Each row of a before or after table is a point. One or more steps were done to the points. Then noise was added and the rows were shuffled. The steps act on columns, c1 being the first. What was done? A step turns or swaps two columns, mirrors them in a line or flattens them onto one, adds a multiple of one to another, or multiplies or shifts one. Angles are multiples of 10 degrees, from the lower column toward the higher: turns from -170 to 170, lines from 10 to 170 but not 90. Use the fewest steps. Two steps may share a column if one is a turn and the other turns, adds or multiplies; they go together, in the order done. Otherwise the lowest column goes first.

Before (13 x 3):
45	-3	-26
13	-3	6
-8	-11	-1
0	-28	-7
39	15	-33
-6	-15	-9
17	-22	3
39	-24	-1
-18	-25	-1
-11	-6	3
60	-13	-14
-18	4	-7
-23	16	-15
After:
-6	-14	-1
-18	-34	-1
0	-36	-5
46	-5	-19
12	-3	3
39	-32	-2
39	19	-25
-23	19	-10
16	-29	2
-11	-8	2
60	-17	-11
-18	5	-6
-7	-19	-7
Steps: multiply c2 by 1.3; multiply c3 by 0.7

Before:
3	-4	-1	-12
-2	-20	-3	18
0	-9	-12	14
11	-9	20	18
8	18	17	-5
-27	1	0	23
11	-20	-9	14
-1	-12	16	9
3	1	2	11
-1	-14	-12	-10
3	2	-2	12
9	14	4	7
10	-6	-3	15
After:
-2	-20	-9	9
3	2	-6	3
11	-9	60	8
8	17	51	-16
-2	-14	-36	-20
11	-20	-27	5
-27	1	1	13
4	-4	-2	-22
3	1	6	1
11	-6	-9	4
0	-8	-36	4
10	14	11	-3
-2	-11	48	-1
Steps: multiply c3 by 3; shift c4 by -10

Before (8 x 6):
-16	-27	3	-15	13	-20
28	-29	-20	-24	31	3
-18	-28	-8	-12	-11	8
-26	13	4	-26	-17	-10
31	25	7	22	12	-4
34	17	29	11	13	3
-9	-11	-9	-17	-22	-19
-21	35	-35	17	-21	17
After:
-25	-5	2	-26	-20	-33
-15	29	5	-1	13	-59
-19	31	-7	-3	-9	25
29	37	-21	-10	32	9
-9	15	-6	-15	-20	-55
32	-31	7	10	11	-14
33	-19	28	5	15	11
-20	-39	-36	4	-20	52
Steps: mirror c2 and c4 in the line at 100 degrees; multiply c6 by 3

Before, 9 rows:
14	-8	30	-17	7	22	-16	-24
-21	35	-22	12	-47	-15	-38	29
43	56	-7	-20	32	26	-17	-42
20	-4	-50	18	-19	-20	17	32
-15	-8	-7	-3	0	-40	35	-14
7	-1	-13	-19	-38	-50	52	47
-10	-27	26	-14	26	-60	9	31
-33	-13	15	-29	34	-3	18	21
26	26	-26	-49	11	28	-55	-48
After (9 x 8):
5	-14	27	-29	-38	6	-61	14
-7	18	-53	-5	-24	17	-18	-29
34	-20	-28	56	28	-17	25	45
26	-17	18	-8	20	-17	21	13
-16	-2	1	-9	14	34	-40	6
0	-20	-15	-1	-31	53	-50	-53
10	-50	-36	25	42	-54	29	27
-29	13	-9	35	-10	-40	-14	-53
-20	-29	29	-14	-32	18	-3	25
Steps: turn c1 and c3 by -30 degrees; swap c2 and c4; turn c5 and c8 by 110 degrees; swap c6 and c7

Before:
0	-12	11	18	-2	6	2	3	-2
-1	1	8	0	10	2	3	3	10
10	2	-5	6	-15	-5	1	-1	14
12	9	-6	10	-12	-2	2	11	-18
14	1	-6	16	6	-3	2	-3	4
11	-4	-3	-2	11	3	-5	13	14
-2	5	-4	-1	8	5	4	0	-46
3	6	4	15	3	26	4	7	-28
2	5	-4	-1	10	2	-13	-2	-7
10	13	3	6	1	-6	5	4	11
12	-3	11	6	11	-8	-5	9	12
10	9	16	1	7	-6	-25	0	12
-6	11	-5	8	9	-8	-12	9	-5
After (13 x 9):
-16	8	-2	3	12	2	0	-8	-24
3	4	-5	-2	-8	4	0	5	-60
-8	9	11	8	-7	-11	0	-15	15
-10	13	4	3	-2	-6	-1	-11	16
-2	11	2	-11	-11	0	-2	17	-6
-12	-4	7	4	-11	-10	0	-10	16
-14	-11	2	-13	1	-1	1	3	-3
0	5	-4	3	-11	4	-2	-5	-9
-12	2	1	4	16	0	-1	-16	18
-21	2	-1	0	-6	1	0	-22	5
-3	-5	-3	11	-12	3	0	-2	18
-13	6	-11	-9	-2	14	1	1	-36
0	1	2	-1	-9	-3	1	5	14
Steps: add -1.5 times c1 to c8; turn c1 and c4 by 130 degrees; flatten c3 and c6 onto the line at 130 degrees; multiply c5 by -1; multiply c7 by 0; multiply c9 by 1.3

Before (14 x 11):
19	-19	-27	-23	16	-6	6	-5	23	8	-3
1	29	9	17	5	12	-27	-8	-16	-24	-18
21	13	-21	2	-11	-11	23	-21	-6	4	5
9	-11	-7	27	-11	8	17	7	2	-23	35
-13	15	1	3	7	-26	-7	-14	-22	-20	-13
-16	27	23	-18	9	-36	-14	-25	-31	2	-16
37	-14	0	8	6	4	1	18	-12	-13	25
-7	5	0	-27	-20	7	24	19	-34	-11	30
-7	-24	-3	24	-18	-23	-19	-38	20	26	10
-15	-22	22	0	-5	-5	8	4	23	28	14
26	-11	-5	-7	7	22	30	0	-21	-25	-6
5	-22	-25	-15	25	13	8	10	-10	17	-19
22	-18	-17	-25	-31	-39	-26	17	-7	-21	-21
-2	13	14	17	0	18	-4	-34	-16	-27	35
After (14 x 11):
-15	-19	-28	-21	17	-11	13	-5	20	7	-4
1	-23	22	-1	-6	14	16	4	22	26	13
26	11	13	17	0	7	-12	-32	-16	-29	36
-7	-24	-2	23	-19	34	-39	-38	18	23	10
-13	13	-22	2	-12	-1	45	-20	-7	4	6
-12	13	2	1	6	30	-16	-14	-23	-18	-12
-15	26	24	-19	7	43	-27	-24	-31	2	-14
6	-21	-25	-14	24	-14	17	10	-9	18	-19
0	-12	-8	26	-12	-14	35	6	3	-24	34
6	6	-2	-26	-20	-7	51	19	-36	-11	30
-48	-17	-16	-25	-31	-8	-51	17	-5	-22	-21
-18	-12	-1	9	5	-40	3	19	-10	-13	25
12	29	11	17	5	-4	-55	-7	-16	-25	-19
5	-11	-6	-6	7	-36	60	0	-22	-25	-6
Steps: add 0.5 times c8 to c1; turn c1 and c6 by -120 degrees; multiply c7 by 2

Before (12 x 12):
-35	10	-1	34	22	-23	-1	-13	8	-36	-16	-19
0	18	22	27	22	-25	-2	-6	11	-28	-19	7
-33	23	34	20	29	-15	24	-20	21	-22	-26	-30
-7	-11	30	-17	-12	11	11	-23	-7	7	-2	19
-13	32	2	23	11	2	-7	5	9	-9	4	13
5	-10	14	20	-16	15	1	7	22	1	4	21
2	-4	35	-11	-5	26	9	-12	-7	-22	3	-11
5	-14	29	9	9	21	24	-18	-18	5	4	0
20	0	-12	-1	-5	20	12	-8	13	-3	-1	27
7	2	28	8	-25	19	22	-34	-8	-7	10	5
9	11	4	15	2	-4	-16	-10	15	7	-5	-5
12	-4	15	-8	-17	-2	23	2	-3	4	15	6
After, 12 rows:
14	31	-3	14	12	4	-5	5	22	-16	2	26
15	-14	23	-10	-7	10	15	-8	11	-6	0	55
-7	43	-33	4	30	10	30	-20	30	-32	-27	-60
-14	1	-14	-8	-13	26	7	-21	-16	11	-1	40
0	-5	-10	-3	-6	42	5	-10	-11	-36	4	-20
-5	-9	-1	-1	-19	22	5	6	31	3	1	44
-8	-13	-10	18	10	37	18	-22	-9	8	3	0
5	-12	-14	-4	-18	10	22	2	-9	4	14	13
-13	31	-14	19	22	-20	3	-11	27	-58	-13	-36
15	-3	-5	2	1	-1	-9	-10	21	13	-5	-9
16	13	-33	15	23	-6	0	-6	24	-44	-20	14
5	-5	-8	11	-22	32	18	-34	-1	-11	10	9
Steps: turn c1 and c2 by -50 degrees; mirror c3 and c6 in the line at 70 degrees; add 0.3 times c9 to c7; turn c4 and c9 by 40 degrees; multiply c10 by 1.6; multiply c12 by 2

Before:
39	-4	-60	23	-12	-8	-26	-28	18	-15	-54	4	14	-5
32	13	17	14	40	8	19	-23	15	-15	4	9	6	-16
8	25	-18	5	-33	20	-23	-15	14	-25	6	-11	-28	-15
39	-13	55	-20	-34	-12	8	3	-4	5	22	-1	-16	13
21	16	-27	37	-41	-8	-4	12	8	-19	-5	-4	12	-34
-7	11	-48	-12	9	4	-52	-23	-26	33	-11	-18	15	-27
15	3	16	-28	-2	29	16	23	4	-7	-12	-30	-12	9
4	-41	15	-20	42	-27	20	-28	10	-15	-29	-2	-3	-35
After, 8 rows:
26	26	-22	17	-30	11	16	-18	11	26	-1	2	-24	-16
60	29	9	0	-12	-13	-13	-30	25	60	4	-9	13	-4
55	-12	-8	9	-35	-12	-16	2	-22	-62	-3	2	-18	12
32	-12	-19	38	-5	27	10	20	-24	-11	-3	17	-14	14
5	56	47	2	7	13	-5	-23	-24	39	3	21	15	-24
50	-16	-26	-1	39	5	17	-25	14	-10	-1	-9	6	-12
42	15	-7	-4	-44	-16	18	12	32	29	-6	6	8	-33
29	-36	-12	9	41	-32	-30	-25	-13	-14	5	-13	-3	-32
Steps: shift c1 by 20; turn c2 and c7 by 70 degrees; turn c6 and c10 by -20 degrees; turn c3 and c10 by -110 degrees; turn c4 and c9 by 60 degrees; turn c4 and c12 by 140 degrees; multiply c11 by 0
